Rows are points. The points of each table are mixes of a few directions, plus a little noise. Count the directions of each table, and those that both share. Where both have some left over, give the other angles between the two spaces (their principal angles), to ten degrees, smallest first.

First (7 x 2):
0: -13 -18
1:  15  21
2:  33  46
3: -29 -40
4: -50 -70
5:  15  22
6:  29  41
Second:
0: -23 -32
1: -11 -15
2:  69  99
3:  -6 -10
4: -15 -22
5:  -8 -10
6:  -7 -10
Directions: first 1, second 1, shared 1

First, 7 rows:
0:   26    8   -3  -50
1:   36  -26   -5  -46
2:   11  -19   -2   30
3: -103   22   14  -11
4:  -16   28    2   59
5:   71   -7   -9  -38
6:  -23   -6    2   55
Second, 5 rows:
0: -43  17   5  52
1:   1  -2  31 -13
2:  29 -11 -64 -12
3:  47 -20  43 -75
4: -34  15 -14  49
Directions: first 3, second 2, shared 1; angles 70

First:
0: -27   0 -33   5  -9 -17  25 -22  -8
1:   8   0  10  -1   2   5  -7   7   2
2: -22   1 -27   3  -7 -14  20 -18  -7
3: -17   1 -21   3  -5 -11  17 -15  -5
4:   4   0   5   0   1   2  -4   4   1
5: -16   1 -21   2  -5 -11  16 -14  -5
6: -12   1 -15   2  -4  -7  11  -9  -3
7:  97  -2 121 -15  32  62 -92  81  30
8: -15   1 -19   2  -5 -10  14 -13  -5
Second:
0:  40  -5   4   8 -23   1 -50  31  49
1: -11  -2 -34   8 -20 -18   5 -10  13
2:  24   1  50 -10  24  26 -17  21  -9
3: -14   1 -10   0   1  -5  16 -12 -10
4: -59   5 -34  -3  12 -17  67 -47 -50
5:  11   3  54 -14  35  28   1  12 -28
6: -23   3  -7  -3   9  -3  28 -18 -24
7:  32  -7 -22  14 -39 -12 -48  24  60
Directions: first 1, second 2, shared 1

First:
0: -37 -16 -34  50   1 -15 -34 -22  -9 -25 -32 -30
1:  77  39   0 -22 -35  90  21  46   3 -21 -31  14
2:  38  32 -43 -28  49 -74  13  21  46  13  16   3
3: -75 -40 -28   8  29 -89  -3 -39  -1  37  49  -1
4: -37 -17 -64  17   6 -39   1 -12   0  15  12  -3
5: -16 -18 109  -3 -16  43 -12 -19 -26  -8   2   1
6:  34  17 -62  -6 -32  50  21  32   1   0 -11  13
7:  15   1 120 -18  -2  36  -9  -6 -11 -11  -1   0
Second:
0: -35 -40 -52  30  52  14 -10 -30  11  10 -60  10
1:  57  49 -63  -4   1 -18   5  38  29 -21 -14 -11
2: -54 -52   5  21  30  18  -9 -40 -10  18 -28  13
3: -94 -90  11  35  52  32 -15 -70 -18  32 -48  21
4:  69  65 -21 -22 -30 -24  10  50  17 -23  25 -15
5:  -6  -3  30  -7 -14   1   1  -2 -10   4  19   1
6:  52  61  95 -50 -88 -20  16  46 -21 -14 103 -15
7:  17  21  34 -18 -31  -8   6  16  -7  -5  36  -5
8:  -6 -10 -39  15  27   3  -4  -8  11   0 -33   3
Directions: first 4, second 2, shared 1; angles 50
